Rows are points. The points of each table are mixes of a few directions, plus a little noise. How many directions does each table use, and how many do they share? Where both have some left over, give the other angles between the two spaces (their principal angles), to ten degrees, smallest first.
(in the rows, 128 means zero)

First (7 x 2):
[[ 83 136]
 [188 118]
 [ 78 136]
 [ 88 135]
 [135 127]
 [167 121]
 [158 123]]
Second (5 x 2):
[[187 118]
 [ 88 135]
 [113 131]
 [ 84 136]
 [166 122]]
Directions: first 1, second 1, shared 1

First, 6 rows:
[[147  71  70 121]
 [115 166 166 133]
 [116 165 164 133]
 [113 170 171 133]
 [142  85  85 122]
 [134 113 112 126]]
Second (5 x 4):
[[157  83 118 108]
 [146 114 143 114]
 [ 96 130  48 165]
 [122 164 173 127]
 [123 150 158 126]]
Directions: first 1, second 2, shared 1

First (8 x 8):
[[ 73 175 153 134 107 107 141 179]
 [ 84 156 125 138 116 128 147 152]
 [198  63  85 122 158 163 117  54]
 [208  83 149 107 146 116  86  95]
 [102 143 124 135 122 130 140 140]
 [153 108 120 124 137 134 120 107]
 [119 152 170 121 116  98 115 163]
 [ 86 144  99 143 123 146 157 133]]
Second (9 x 8):
[[142 146 126 166  57 109 111 104]
 [ 99  58 142 112 156 131 168 150]
 [142 170 143 164  98 131  96  89]
 [ 99  56 122  80 178 140 169 183]
 [129 135 122 142 155 107 132 118]
 [135 151 168 130 110 149 129  85]
 [109 103 111 118 184 149 108 176]
 [158 182  84 123 121  90 122 127]
 [141 152 134 117  92 146 117 120]]
Directions: first 2, second 5, shared 0; angles 80, 80

First, 9 rows:
[[114 132  78 168 100  88 168 135  65]
 [112  78 114 149 149 115 178  82 115]
 [131 126 119 140 128 118 125 116 121]
 [153 105 125  91 199 135 115 110 186]
 [103 105 125 106 137 139 193 151 125]
 [136 141 125 104 140 135 124 156 143]
 [163 179 131 157  98 112  30 117 124]
 [118 120 155 142 108 139 122 107 123]
 [123 166 181  94  93 172  96 179 149]]
Second (9 x 9):
[[158 131 122  93 181 132  97 132 177]
 [132 128 127 123 136 128 123 129 135]
 [ 78 124 139 188  39 121 179 119  43]
 [145 132 124 108 159 131 111 129 158]
 [108 126 133 153  91 126 150 125  92]
 [160 131 121  90 184 133  95 132 182]
 [153 130 122  96 172 132 103 132 170]
 [133 128 127 122 137 129 122 128 137]
 [ 86 125 138 178  55 123 171 122  58]]
Directions: first 4, second 1, shared 1

First, 9 rows:
[[195 129 120 198 158  34  79 140  73 122 120  86]
 [200 130 119 202 161  27  76 141  69 122 120  83]
 [114 127 130 113 122 148 138 125 140 129 130 137]
 [128 128 128 129 128 127 128 128 128 128 128 128]
 [122 128 129 122 125 137 132 127 133 129 129 132]
 [ 97 127 132  96 114 172 151 123 153 131 131 148]
 [111 128 130 110 120 152 141 125 142 129 130 139]
 [ 57 126 137  54  96 228 180 115 186 134 136 173]
 [128 128 128 128 128 127 128 128 128 128 128 128]]
Second:
[[102 150 114  92 124 193 171 116 181 130 126 139]
 [114  83 165 115  77 125 110 140  89 134 168 145]
 [170 144 127 129 124 143 118 116 153 120 151  86]
 [ 72 141 109 127 186 118 144 123 139 127  54 173]
 [140 116 174 100 146 128  65  88 167 106 123  95]
 [174 176  58 166 104 150 205 161 123 146 163 109]
 [124 138  95 148 121 126 170 154 105 142 129 147]
 [137 104 147 142 124  91  98 135  91 127 134 125]
 [120  99 162 134 152  76  69 119 103 119 103 132]]
Directions: first 1, second 4, shared 1

First, 9 rows:
[[109 120 110 131 120 144 143 119 122 130 132 124 131 155 141 129 146 145]
 [154 129 166 110 148  94  98 154 150 123 116 142 117  84 103 115 110  99]
 [ 62  87 121 104 128 141 143 130 150 124 132 137 113 165 128  81 174 141]
 [147 146 101 123 110 146 126 143 108 150 102 124 144 139 135 165 137 130]
 [158 128 137 139 141 121 106 121 126 122 135 124 131 126 127 151 126 131]
 [ 61 110 132 117 123 132 162 124 148 121 138 138 112 133 128  64 131 126]
 [190 192  97 153  97 144 137 133  79 155 102 116 161 110 143 202  86 122]
 [111  82 127  58 139 129  78 189 160 148  77 146 116 160 101 122 215 120]
 [161 156 163 219 149 101 158  37 109  78 217 106 132  84 149 124  28 140]]
Second:
[[125 150 161 125 128  94 153 149 131 149 121 145 113 104 110 112  71  77]
 [ 12  64 133 134 139 134 182  82 159 107 183 133  96 194 140  40 159 151]
 [ 62  98 140 131 135 122 166 109 146 123 157 136 106 159 130  74 129 127]
 [124 116 116 130 129 141 121 118 128 119 133 121 132 140 135 130 151 149]
 [240 189 121 122 116 123  75 170  99 148  75 123 160  66 117 215 101 109]
 [148 144 133 126 126 120 125 140 125 136 117 131 130 112 122 139 110 113]
 [192 151 109 125 121 141  85 142 111 129 102 116 153 104 130 185 141 142]
 [ 88 119 148 129 132 112 159 125 139 133 142 139 109 137 123  90 106 107]
 [162 120  92 130 124 164  86 116 116 111 121 108 153 137 144 170 184 178]]
Directions: first 4, second 2, shared 1; angles 30

First (10 x 24):
[[126 130 141 143 116 132 116 121 131 118 137 117 122 127 134 118 128 129
  121 137 133 126 136 130]
 [115 110  61  88 187 102  90 140 130 189 101 111 155 170 145 107 175  93
   94  96 168 107  89 129]
 [137 147 203 183  56 155 148 109 128  58 163 130  98  88 122 135  82 161
  151 167  98 147 176 131]
 [157 134 162 120 106 147 214 136 115  94 125 186 111  92  87 190  80 158
  188 137  69 159 142 120]
 [111 116  72 102 177 106  80 135 135 180 112 101 151 165 150  97 174  95
   87 102 172 106  94 131]
 [114 117  86 110 165 111  89 133 133 167 115 105 146 155 145 102 163 104
   95 109 162 110 104 130]
 [146 144 195 163  70 155 179 118 122  65 151 155 100  87 106 159  76 162
  173 159  81 154 166 128]
 [108 126 117 148 132 119  66 118 139 139 139  84 134 147 159  80 157 110
   86 130 168 109 128 136]
 [149 130 145 113 120 140 194 137 115 111 119 174 117 107  95 176  95 147
  174 130  85 147 133 121]
 [120 120  97 112 156 116 105 132 130 157 118 117 140 149 138 113 152 111
  109 115 150 116 110 130]]
Second, 9 rows:
[[113 158 114 164 116 114  90  81 121 123 121 137 118 146 136 145 156 140
  142 131 160 141 111 108]
 [126 125 109 118 148 130 148 126 122 145 127 131 129 132 136 144 116 128
  137 111 110 123 123 121]
 [146 106 179 120  96 137 115 175 147  97 138 113 136 103 104  77 132 113
   93 165 139 127 155 161]
 [125 110 146 124 133 129 111 157 142 130 146 108 132 121 124 100 130 108
  111 140 129 118 130 149]
 [167 111 174  96  87 146 174 168 128  91 112 143 139  95 100 103 111 137
  108 148 115 133 171 147]
 [150 128 171 131  82 132 122 142 133  87 118 135 131 108 106  99 137 136
  109 158 148 140 155 142]
 [103 188  62 170 140 107 121  22  94 147  96 167 108 170 159 209 148 169
  184  91 147 150  90  64]
 [141 156 121 133 103 129 160  88 106 110  95 165 125 129 126 161 128 162
  148 122 132 145 138 100]
 [ 81  71  79  98 247 127 111 189 157 225 198  57 134 149 163 113  99  57
  119  89  71  75  79 158]]
Directions: first 2, second 3, shared 0; angles 30, 50

First:
[[ 97  85 186 142  99 201  11 155 211 160 175  67 232  96  37  98 208 110
   58 248 226  17  78  84 175 165 159  87 144 139 185  89]
 [133 118 101 134 155 138 117 153  89 120 117 135 111 129 147 113 147 126
  146 119 140 152 150 126 150 142 141 133 114 144 106 139]
 [111 158 126 120 132 130 161 148 144 112 104 152 139 147 127 137 134 140
  176  87 106 143 104 121 121  86 122 132 103 134 120 130]
 [131 112 145 136 110  99 176 130 114 112 121 147 127 134 145 178 119 153
  130  89 122 144 157 133 107  96 156 144  98 111 150 114]
 [108 142 115 143 170 151 142 144  97 116 111 149 126 147 140  98 158 128
  164 114 133 147 101 139 148 128 115 118 119 151 121 136]
 [135 110 150 130 129  67 175  86 113 131 140 128 126 131 127 152  95 142
  101 111 111 143 142 161 110 131 141 138 125  98 147 124]
 [172 134  94  83 105  71 115 100 145 144 134 105  92 110 130 147  60 121
  112 116  81 149 181 121 104 140 129 160 141  99  77 155]
 [112 161 108 131 170 164 111 123 119 133 121 130 121 140 127  66 146 106
  152 149 124 130  75 140 150 150  80 107 156 156 110 145]
 [156 132 125 133  82 132 143 110 116 123 129 139  78 121 172 165  87 126
  112 119 110 131 164 127  89 112 109 134 153 121 137 121]]
Second, 10 rows:
[[124 112 108 133 107 170 197 167 167 123 100 152 150 167 119 113 110 123
  119 127 164 117  45 156  65 147 100 114 139  98 154  88]
 [118 130 124  99 179  81 104 128 116 127 138 118 162 115 165 113 148 172
  128 132 145 153 140 159  84  74 162 146 108 114 112 172]
 [132 107 104 115 160 136  79 148  94 118 114 132 139 112 160 121 156 128
  103 103 155 155 166 127 128 137 146 131 121 107 106 130]
 [168 120 136 149  72 170 168 110 142  99 172 144 104 139 120 164  69  74
  142 150 107 133 142  93 153 161 121 122 150 189 126  90]
 [107 127 132 126 189  77 123 132  96 138 139 113 144 118 156  95 166 184
  141 156 157 138 128 174 100  83 165 145 102 128 131 177]
 [108 148 136 102 168  72  72 111 118 144 124 105 140 102 135 120 160 166
  126 115 112 132 159 133 129  84 144 141 110 104 113 173]
 [105 158 128 104 183 118  68 112 122 127 135 118 157 111 147  90 160 142
  133 135 124 139 122 137 129  94 122 122 135 130 106 168]
 [116 111 128 146 148  98 131 141  90 150 110 117 109 125 129 118 162 164
  129 133 150 118 144 151 139 132 152 139 102 115 146 146]
 [161 131 145 137  22 155 168 108 179 126 128 137  89 137  73 200  57  68
  123 100  68 101 144  64 167 174  97 123 149 133 136  67]
 [139 135 141 166  55 203 176 124 156 129 123 145  87 154  75 145  92  59
  137 137 100  87  88  88 183 198  69  97 163 164 151  67]]
Directions: first 6, second 6, shared 2; angles 50, 60, 80, 80

First (11 x 32):
[[106  80 132 143 178 144 122 160 122 105 122 159 104  96 129 127 116 131
  120 117 147 145 124 114 135 160  88  98  98 129 113 138]
 [103 160  89 117 156 124 108  83 126 142  94 139 100  73 159 125 103 176
  139 116  95 147 140 121  91 148 156 142 142 174 108 174]
 [149 131 122  81 129 188 112  91 203 141 100 123 144 142 114 160 113 106
  141 166 107 137  91 130 130  94 151 113 166 149 162 175]
 [139 120 150 193 108  49 161 195  57 127 162 152 158 138 107 112 163 131
   96  67 148  86 171 117 144 139  75 114 115  42 103  67]
 [184 152 160  88  84 112 135  84 190 155 127 123 170 182 121 118 136  84
  131 161 101 111 112 160 136  63 156 123 191 145 179 125]
 [150 195  97 135 109  70 125  90 111 164 116 137 151 107 141 129 130 186
  122  77  89 101 168 124  90 115 150 150 172 111 113 143]
 [ 99  82 102 142 162 219 116 178 123  93 131 115 113 114 103 180 124 145
  129 117 170 143 107  92 142 160  93 119  67  83 106 141]
 [112 136 147 153  89  87 152 150  89 145 138 119 146 157 104 117 150  86
  121 149 111 109 133 136 149 128 141 123 141 105 129  93]
 [197 131 129  92 146 143 104  89 173  79 168 103  95 138 194  97 120 195
  139  86 203 140 142 151  98 104 104 186  74 169 141 109]
 [ 78 108 144 145 140  94 139 147  88 130 117 145 101 108 131  96 124  92
  129 159 111 144 125 135 140 162 132 111 123 161 118 118]
 [ 92 111 131 120 112 180 132 140 128 126 126  91 123 155 102 148 133  77
  141 190 128 143  92 130 153 135 154 128 119 136 140 124]]
Second (11 x 32):
[[105 149 151 126 118 121 112 160 110 159 114 116 170 170 121 153 142  95
   91 174 136 115  93 109 160 153 154  91 126 131 126  92]
 [ 66  92 128 164 134  79 154 158  31 127 151 134  82 118 135  98 132 139
   41 100 130 139 162 133 142 194 111 159  34 101 118  54]
 [130 146 152  94 123 134  92 150 161 194 120 141 184 199 103 163 129  55
   64 188 133 106  48 107 180 127 154  47 131 138 151  88]
 [121 142 120 157 104 112 140 143  87 104 162  92 108 125 135 102 146 132
  183 124 153 125 148 135 118 129 131 164 115 129 100 110]
 [107 151 147 145 121 142 127 153 100 104 100  87 158 132 141 152 149 150
  154 158 144 128 138 111 124 156 150 141 143 133 106 134]
 [188 102  91 105 123 141 129  91 188 118 208 148  66 122 118  82 104 108
  180  78 148 133 119 162 114  56  88 145 104 131 145 133]
 [126 163 135 140 125 132 132 118 131 111  73 112 165  98 138 150 140 164
  184 142 102 125 155 117 101 129 154 137 207 138 110 190]
 [126  89 138 101 164 162 120 123 157 130 100 153 132 130 130 156 112 141
   48 126 124 142 115 120 142 148 111 109  96 119 159 129]
 [181 124  96 110 122 124 132  81 188 134 169 159  94 105 117  92 106 115
  188  87 111 127 131 156 104  57 106 132 157 136 140 166]
 [105 107 145 134 150 163 130 145 109  89  94 106 133 120 146 156 135 174
  100 133 147 145 146 114 126 171 122 151  99 119 127 131]
 [151 145 106 130 123  99 141  87 152 140 121 159 119  86 122 105 115 136
  177  98  79 123 154 143  96  89 129 132 192 134 126 181]]
Directions: first 6, second 5, shared 2; angles 40, 60, 60

First (10 x 32):
[[159 120 138 153  83 143 119 158 126 131 131 162 118 148 110  95 101 138
  129 138 171 189 121  84 120 120 154 146 107 110  76 144]
 [ 98 136 117 108 166 116 134 104 132 128 126 101 137 111 141 152 153 118
  121 121  91  77 133 168 136 138 105 109 145 143 174 118]
 [157 117 142 113 139 113 153 118 105 123 135 120 138 133 160 175  94 144
  160 103 128 118 140  99 133  88 128 167 126 131 121 111]
 [135 124 131 125 130 124 135 126 122 127 130 127 130 130 136 138 120 132
  136 121 129 126 130 120 130 117 128 140 128 128 126 124]
 [107 134 119 118 150 122 129 113 131 128 126 112 133 118 134 139 146 119
  122 126 105  97 129 155 132 139 113 113 138 137 156 121]
 [154 121 138 137 106 133 131 143 120 128 133 145 125 142 127 123 103 138
  138 126 153 160 127  96 125 113 143 149 117 119  97 130]
 [ 69 147 103 119 162 127 110 108 151 133 119 103 129 104 115 115 188 102
   93 144  86  78 124 201 132 176 102  70 149 141 188 130]
 [107 130 125  73 208  90 165  71 107 119 129  66 155 101 189 223 135 128
  155  89  59  24 147 169 148 102  87 138 159 157 203  87]
 [193 111 152 177  39 157 113 188 124 132 135 194 105 170  92  66  73 149
  137 146 215 249 116  38 112 108 181 169  86  95  23 158]
 [101 139 113 161  98 152  91 154 158 136 120 154 111 130  78  54 165 108
   85 167 144 163 110 151 119 179 138  81 123 118 118 157]]
Second:
[[116 121 122 127 101 130 116 140 116 130 156 152 149 140 135 135 111 142
  135 107 114 124 139 142 118 143 131 124 118 138 128 101]
 [150 145 126 183 234 144 142  83 190  96  32  32  29  96 108 112 117  96
   89 126 208 103 123 133 158  79 125 131 117  89  97 238]
 [ 66 115 136  86 148  97 103 150 187 125 144 193 177 150 102  75  82 111
  126 162 124 100 124 159 121 183 146  48 169  94  93  66]
 [ 95 144 154  77 104 117 170 161  79 166 154 134 144 142 147 109 183  81
  162 220  84 167 112 108 111 128 114 112 148 132 132 113]
 [141 134 128 132 104 139 149 132  80 142 139 103 114 126 149 147 158 125
  142 132 114 151 131 114 121 107 114 159 108 149 142 145]
 [119 122 114 152 101 150 120 135  98 128 158 120 118 139 150 152 106 141
  135  75 125 124 153 150 119 125 127 144  88 148 121 132]
 [192 111 115 144 112 125  95 100 149 109 119 158 151 110 108 159 117 195
  107  66 134 117 127 109 140 137 141 165 131 146 166 106]
 [146 138 144  91  91 117 155 140  82 155 144 144 157 128 140 135 189 124
  149 182  89 169 109  86 118 124 118 150 148 148 163 107]
 [129 123 115 160 161 134 107 107 168 100 105 117 105 123 114 125  83 141
  103  82 163  98 141 152 138 130 139 120 118 114 109 145]]
Directions: first 2, second 4, shared 0; angles 60, 90

First, 9 rows:
[[135 117 122 134 135 133 141 137 147 141 128 120 130 136 140 128 154 119
   96 142 116 104 116 124 129 128 114 129 143 125 101 140]
 [119 128  98 112  91 146  84 123 131 111  87 144 140 150  76 135  62 148
  151 144 176 174 102 157 146 182 176 100  69 114 183  67]
 [136 132  92 116 128 134 146 115 121 118  86 126 117 150 159 117 151 125
  145 157 149 120 145 120 131 129 108 144 127 140 124 117]
 [134 152 125  99 109 120  81 144 120 130 126 134 164 151  87 146  53 154
  176  88 120 168  99 169 132 154 121  90 123 120 198  96]
 [ 61 192 144 162 113 109 168 108  74  36 233 135 132 107 143  88 155 128
  183  72 160 196 210  72  70  44 160 121 145 174 159 141]
 [157 112 121 130 145 113 152 131 131 173 114 115 118 122 163 150 140 101
   83 140  79  70 127 129 137 119  98 146 154  99  80 166]
 [139 104 154 133 134 122 109 128 131 158 124 132 119  99 108 151  95 122
  103 124 107 113 116 141 144 141 148 133 112  99 116 141]
 [128 106 177 135 159 141 130 118 134 122 126 133  95  89 136 104 179 139
  139 142 147 121 142 106 131 118 126 164 122 162 101 140]
 [144 111 119 131 139 136 141 151 165 159 128 113 139 147 138 133 162 117
   74 145 100  89  93 131 131 137  98 122 157 119  90 144]]
Second:
[[124 125 125 118 123 124 125 134 139 128 134 132 131 113 131 115 123 133
  135 124 133 147 140 123 123 127 137 103 135 133 135 137]
 [140 122 125 158 131 151 137 176 105 133  92 131 152 121 138 184 104 116
  151 117 131 152 101  97 140 130 130  88 120 181 129 172]
 [105 119 124  67 108  94 111 108 181 125 168 137 118  85 131  42 129 155
  136 122 137 172 186 138 102 123 150  81 152 110 149 123]
 [135 114 120 145 125 146 133 194 118 132  94 139 158  97 144 173  93 121
  167 106 137 187 112  85 135 126 144  43 125 199 140 194]
 [149 132 131 179 146 157 141 153  82 132  89 123 142 159 128 205 125 104
  129 129 122 102  78 113 152 133 111 153 107 155 112 143]
 [142 143 135 162 145 140 136 103  95 129 117 115 116 178 115 163 148 110
  103 145 115  64  97 146 143 133 102 209 113 101 105  93]
 [140 130 130 157 135 144 136 139 102 131 106 124 133 145 127 170 127 113
  128 128 124 112 101 120 141 130 119 144 117 139 117 133]
 [ 99 134 132  57 112  79 108  51 186 119 196 129  88 115 115   7 160 159
   98 143 129 114 196 176  98 123 137 161 152  46 137  64]
 [122 135 133 112 127 115 123  90 140 126 151 125 111 138 118  93 147 135
  107 140 124 101 143 152 122 128 122 170 132  89 124  91]]
Directions: first 6, second 2, shared 0; angles 60, 80

First, 9 rows:
[[113 161  99 175 143 151 141  85 175 117 102 187 128  98 126 159  87 170
  128 125 112 115 160  98 144  71  78  94  99 160 139 179]
 [140 171 168 179 114 205  76 148  45 150 139  80 114 179 109 170 141  82
  145 144 128 137 128 117  88 160 143 180 153  86  84  99]
 [122 135 128  99 177 153 180 118 191 161 116 161 173  82 132 143 103 162
  155 154 110 136 150 111 118  80  84 109 116 154  99 155]
 [132 117 158 132 100 133  87 190  90 121 149  72  91 220 143  98 178  58
  126 124 137 182  82 148 135 183 191 164 161  89 126  79]
 [127 151 136 126 141 170 149 109 120 163 124 129 160  84 105 164 102 146
  148 153 133  97 157 113  87 113  94 134 127 128  87 140]
 [111  92  90 111  90  55 142 118 154  92 128 139 106 110 131  86 126 139
   97 104 156 104 119 149 159 137 142  93 119 142 178 139]
 [112 127 107 128 127 120 151 118 173 123 118 154 129 111 132 122 111 145
  127 128 132 126 136 123 142 104 112 102 117 146 139 151]
 [159 112 124 115 168  81 114 104 125 101 122 158 134 116 147 121 137 158
  111 103  88 131 126 131 162 113 126 123 107 151 164 129]
 [138  88 143  84  94  82 113 163  79 124 154  71 117 152 126  87 167  90
  115 120 156 125  95 164 120 191 183 153 153  99 135  82]]
Second, 10 rows:
[[126 109 124 130 134 146 139 139 179 121 117 162 133 135 138 118 123 126
  123 115 116 162 114 139 143 122 130 102 100 160 144 139]
 [ 87 126 121 145  89 199 176 147 223 138 107 180 143 168 134 112 118  98
  138 124 120 228 104  93 149 118 142  81 126 178 131 141]
 [125  88 110 108 129  98 121 145 146 117 138 103 111  62 108 119 101 147
  109 128 186  20 141 222  93 152 107 116  77 120 134 150]
 [149  90 125 118 167 117 116 138 173 103 121 160 128 111 141 118 121 145
  109 103 111 122 118 182 145 128 120 107  70 161 159 142]
 [142  80 122 119 163 127 124 147 201 102 118 170 129 110 140 111 115 142
  105 100 116 129 114 191 145 129 121  92  57 174 163 149]
 [140 160 142 136 134 125 119 108  80 134 129 122 134 157 138 140 150 125
  140 133  97 164 130  74 141 115 138 155 169 111 120 108]
 [118 176 138 140 102 138 133 110  70 150 132 103 132 158 123 142 144 113
  149 150 124 157 135  56 124 120 140 158 194  96 100 106]
 [ 85 178 125 138  53 144 153 120  67 168 140  66 122 136  97 142 126 101
  155 173 183 105 147  69  87 139 133 156 212  69  76 114]
 [137 171 141 132 122 108 113 104  39 143 139  87 127 142 124 148 149 126
  144 148 121 120 142  73 120 124 133 174 191  80 102 102]
 [173 102 133 112 185  77  87 122 101 102 134 126 122  96 138 130 134 160
  109 108 109  73 134 181 133 130 116 142  87 126 152 129]]
Directions: first 5, second 3, shared 1; angles 30, 50
